Each row of a before or after table is a point. One or more steps were done to the points. Then noise was added and the rows were shuffled. The steps act on how far a point lies along the listed directions, d1 being the first. Name the steps. A step turns or swaps two directions, mirrors them in a line or flattens them onto one, adds a multiple of one to another, or multiplies one. Angles are multiples of 10 degrees, from the lower direction toward the higher: turns from -170 to 170, lines from 10 to 170 but not 90. Use the fewest steps. Two steps may share a direction if one is a turn and the other turns, adds or multiplies; they go together, in the order done. Otherwise the lowest direction goes first.

Directions:
(1): [ 13, -57, -19]
(2): [  3, -19,  58]
(3): [-60, -13,  -2]
Before (9 x 3)
array([[ 11,   9, -17],
       [  2,  10,  -4],
       [ 60,   6,  33],
       [ -1,  16,  11],
       [  4,  -2,   4],
       [  4,  16, -11],
       [  2,   4,   6],
       [ 11,  16, -24],
       [ 41,  -4,  18]])
After (9 x 3)
array([[ -6,  -3, -17],
       [ -4,  -6,  -9],
       [-15,   6, -17],
       [ -3, -20,  -2],
       [ -3,  -7,   2],
       [-15,   2, -28],
       [ -3,   0,   5],
       [-38,  -2,  24],
       [-59, -15,  31]])
Steps: turn d1 and d3 by -170 degrees

Directions:
(1): [ 18, -17,  10,   8,  26, -27,   8,  60,   6]
(2): [ 21,  13,  40, -22,  12,  37, -24,   5,  34]
(3): [  9,  14, -13, -50, -21, -38,  12,  -2,  30]
(4): [ 25, -18,  26, -18,  22, -30, -18, -32, -34]
Before (11 x 9)
array([[-10,  16,   0,   8, -20,  10, -11, -26, -16],
       [  6,   1,  -1, -21,   4,  -3,  16,  60,  38],
       [ -5,   6,   5,   3,  11,  28,  -9,  -6,  -8],
       [ 10,   1,   9, -19,  -1,   0, -10, -30,  -8],
       [-10, -15,  -4,   9,  -5,  -9,   2, -11,   2],
       [-13,  -3, -10,   2,   3,   4,   1, -38, -21],
       [ -1, -15,  -9,  10,  -2,  -8,   2,  21,  -2],
       [-44,  19, -50,  29, -29,  30,  20,  20,   1],
       [  1,   7,  -8,   8, -10,  -7,  -4, -27, -20],
       [ 10, -23,   5,  33,  12,   6,  -6,  19,   3],
       [ 28, -14,  12, -19,   7,  -6, -10,  -4,   5]])
After (11 x 9)
array([[ -1,  -4,  -4,  17,   6,   6,   8,  33,   5],
       [ 13, -17,  -9,  -7,  -9, -32,  -1, -24,  -2],
       [ 14, -25,   2,  19,  12,   0,   0,  17, -12],
       [ -6,   9, -14, -10,   2,   2,  16,  24,  32],
       [-13,   6, -26,  -1,  -3,  -7,  13,   5,  -7],
       [-10,  19,  -9,   6, -24,   1,   4,  20,  16],
       [-18,  37, -18, -39, -37,  30,  -7, -43,  16],
       [ -1, -16,  20,  -3,  17,  19, -18, -46, -44],
       [  9,  15,  -4,   1, -10,   0,   3,  22,  23],
       [ -1,  -6,   6,  -3,  -6,  -3,  -1,  -1,  21],
       [  9,  -8,   4, -18,  -5,  -6, -13, -14,   0]])
Steps: swap d1 and d4; turn d2 and d3 by -140 degrees

Directions:
(1): [  0, -18, -16,  -7,  -8,  13,  13, -18, -25, -23,  -4,  29, -60,  25]
(2): [-10,  11,  19, -14, -10, -50,  51,  -2,   0,  17,  20,  31,   0,  -6]
(3): [ 12,  26,  14,  13,   4, -12, -24, -21, -46,  47, -26,   2, -11,   0]
(4): [ 33, -14,   7, -23,   3,  41,  23, -10,  30,  38, -20,  20,  -1, -15]
Before (11 x 14)
array([[ -1, -11,  -9,   4,  -6,   0,  18,   7,  -3,  -9,   9,  13, -14,
          5],
       [-35, -14,   3,   3,  -3, -11,   0,  50,  56, -59,  56, -33,  60,
        -29],
       [ 19, -13,   2, -21,   5,  19,  33,  -5,  16, -15,  -7,  17, -10,
         13],
       [ -7,   5,   2,   7,   5,  -6, -15,  14,  21,   5,  -4, -24,  13,
         -8],
       [-37,   7,   7, -10,  -2, -17,  29,  10,  14, -32,  28,   3,  12,
          3],
       [ -8,  12,   5,   2,  -5, -19,  35,   9,  -3,  -3,  23,  23,  -7,
         -1],
       [ -1,  -7,  -5,  -9, -10,  -8,  22,  -6,   7,  19,   6,  21, -10,
         -3],
       [-20,  -6,   5, -10,  -3, -27,  22,  22,  37,  -6,  25,  -7,  38,
         -9],
       [ -5, -10,  -5, -14, -13,  -9,  23,   1,  -8, -22,  10,  16, -32,
          8],
       [ 11, -19, -15, -20,   0,  37,  23,  16,  47, -14,  15,   4,  16,
         -4],
       [  3, -14, -22,  -3,  -3,  20, -21,   5,  -8, -27,   2, -12, -10,
         -3]])
After (11 x 14)
array([[  4, -11, -21,  -1,  -2,  19, -23,   3, -13, -22,  -1, -12, -11,
         -3],
       [ -3,  -7,  -3, -12, -13, -10,  20,  -2, -14, -16,   7,  16, -33,
          8],
       [-16,   3,  10,  -6,  -1, -32,  13,  15,  21,  10,  16,  -7,  34,
         -9],
       [ 21,  -8,   5, -18,   6,  17,  28,  -9,   7,  -6, -12,  17, -12,
         13],
       [-26,   5,  13,  13,   0, -20, -17,  35,  22, -25,  37, -32,  51,
        -29],
       [  0,  -8,  -7,   6,  -6,  -2,  16,   5,  -8,  -4,   6,  13, -15,
          5],
       [ -7,  14,   6,   3,  -5, -20,  33,   8,  -6,   1,  20,  23,  -8,
         -1],
       [ 16,  -7,  -9, -14,   2,  32,  12,   7,  26,   7,   3,   5,  10,
         -4],
       [-33,  16,  11,  -5,  -1, -21,  21,   3,   0, -17,  20,   3,   8,
          3],
       [ -7,   6,   2,   7,   6,  -7, -16,  13,  19,   7,  -5, -24,  13,
         -9],
       [ -1,  -6,  -5,  -9, -10,  -7,  22,  -6,   6,  20,   6,  21, -10,
         -3]])
Steps: multiply d3 by 0.4

Directions:
(1): [ -9,  -3,  -5,  12,  27, -10, -11,   0,  21,  14,  13,   6,  28, -37, -33,
 -23,   1,  12,  -5, -12,  14, -23, -18,  26]
(2): [ 39,  31, -29,   5,  16, -11,   2, -17,  13,  10, -41,  14,   3,  -5,   3,
  -1,  18, -11, -15,   7,   8,  26, -15,  -1]
(3): [-24,   2,  15,  14,  25, -28, -10,  -2, -16,  13,  -6,  12, -25, -17,  33,
   2,  27, -16, -13, -11, -31, -20,  -6,  -3]
(4): [ 12,  34,  14, -26, -12, -13, -50, -12,  -3,   5,  24,  -1, -29,   1, -13,
   2, -18, -10,   6,  -9,  11,  -1, -22,  -5]
(5): [ 24, -29, -15,  -7,  21,   5, -14,  36,  -3,  28,   0,  -8, -36,  15,  12,
 -32,   2,  20,  -1,   8,  13,   0,   2,   6]
(6): [-22, -16, -16, -60,  16, -20,   4,  -2,   2,  -7, -21, -12,   6,  19,  -6,
   8,  -1, -20,   3,   3,  -6,  -5,  -9,  31]
Before (11 x 24)
array([[-16, -42, -15, -17,   1,  -6,   8,  24,  -8,   9,  -4,  -5, -23,
         18,  17, -11,  11,   0,   3,  10, -10, -10,   8,   8],
       [-11,  11,  20,  11,  -8,  -5,  -8,  -9, -13,  -8,  15,   7,   1,
         -7,  14,  16,   2, -12,   5, -10, -17,   0,  16, -14],
       [-13,  -1,  15,  12,  11,  -7, -12,  10,  -4,   8,  26,   4, -16,
        -15,  -7, -20,   4,  11,   7,  -3,  -2, -32,  -1,   0],
       [-15,  -8,  13,  37,  -4,   8,   8,   3,  -4,  -1,  16,  -1,  11,
        -10,  10,  12,   9,   2,  -1,  -2, -13,  -3,  10, -19],
       [-17, -27,   3,   4,   5,  20,  13,  14,   6,  -5,  18,  -1,  32,
         -8, -25, -20, -14,  18,   4,   5,  14,  -8,  -2,  19],
       [ -4,  34,   0,   6,  17, -35, -21, -21,  13,   3,  -2,   7,   7,
        -37, -17,  -6,   9, -13,  -6, -11,   2,  -9, -28,  17],
       [-10,  -9,   0,   0, -14,  -7,  15,  -6,  -4, -14,  -2,  -6,   3,
         -2,   9,   6,  -2,  -7,  -6,   8, -11,   0,  10, -15],
       [ 33,  32,  -1,  11, -11,   5, -21, -21,  23,   1,   3,   3,  14,
        -21, -23,  -5,  -6,  -1,  -6,   5,  22,  17, -10,  -5],
       [ -1,  13,  -3,  33,  18,   1,   0,  -9,   4,  17,   3,  18,  12,
        -33, -12, -10,  22,   2, -12,  -2,   2, -12,   2,  -3],
       [-27, -23,   2, -12,   5,  -4,  23,   4,   0, -10,  10, -11,  28,
         -1, -16,   3,   2,  -5,   8,  -6,  -5, -16,  -7,  23],
       [-16,  16,  11, -24,  14, -23, -15, -13,  -7,  -2,  -7,   9,  -8,
         -6,   0,   8,   9, -24,   1, -12, -12,   1, -30,  14]])
After (11 x 24)
array([[ 40,  50,   7,  -4, -23,   0, -46, -27,  17,   1,  13,   1,  -5,
        -14, -25,  -1, -14,  -9,  -2,   1,  26,  20, -18, -11],
       [ -8,  10,  20,   2,   2,  -9, -24,   7,  -9,   7,  30,   2, -31,
         -7,  -4, -16,  -2,   6,  10,  -5,  -2, -28,  -5,  -7],
       [ -3,  33,   1,   4,   9, -30, -13, -19,   6,  -2, -10,   5,  -1,
        -23,  -4,   3,  11, -17,  -4,  -6,  -4,   1, -20,   8],
       [-33, -44,  -6,   1,   7,   3,  54,  11,  -2, -15,  -6, -12,  39,
          6,  -2,   6,  13,  -1,   5,   1, -14, -11,   9,  20],
       [-22,  -5,   2,  -8,  20, -15,  15,  -6,  -6,  -5, -22,  10,   8,
         -5,   9,   9,  21, -18,  -3,  -6, -19,   3, -16,  15],
       [-11, -12,   0,   2, -11,  -7,  15,  -7,   1, -11,  -2,  -6,   8,
         -8,   5,   2,  -1,  -5,  -9,   7,  -9,  -4,   7, -10],
       [ -8,  22,  24,   5,  -9, -11, -24, -12, -11,  -5,  23,   7,  -4,
        -11,   5,  14,  -3, -14,   6, -14, -12,  -3,   7, -14],
       [  9,  33,   7,  15,   5,  -4, -25, -15,  -5,  16,  11,  15, -12,
        -21, -10,  -2,  13,  -7,  -6,  -2,   5,  -6,  -4, -13],
       [ -7,  13,  21,  21, -12,   0, -23,  -4,  -6,   2,  30,  -2,  -6,
        -11,   2,  12,  -2,  -4,   3,  -8,  -6,  -4,  -4, -22],
       [-23, -60, -22,  -1,  10,  -1,  33,  30,  -4,   7, -15,  -3,  -3,
         14,  20, -13,  21,   6,   0,  12, -14, -12,  18,  13],
       [-15, -28,   5,   0,  -2,  23,  17,  14,   0,  -9,  13,  -2,  24,
          4, -14, -14, -12,  15,   5,   9,  10,  -1,   5,  11]])
Steps: multiply d1 by 0.4; add -1.5 times d6 to d4
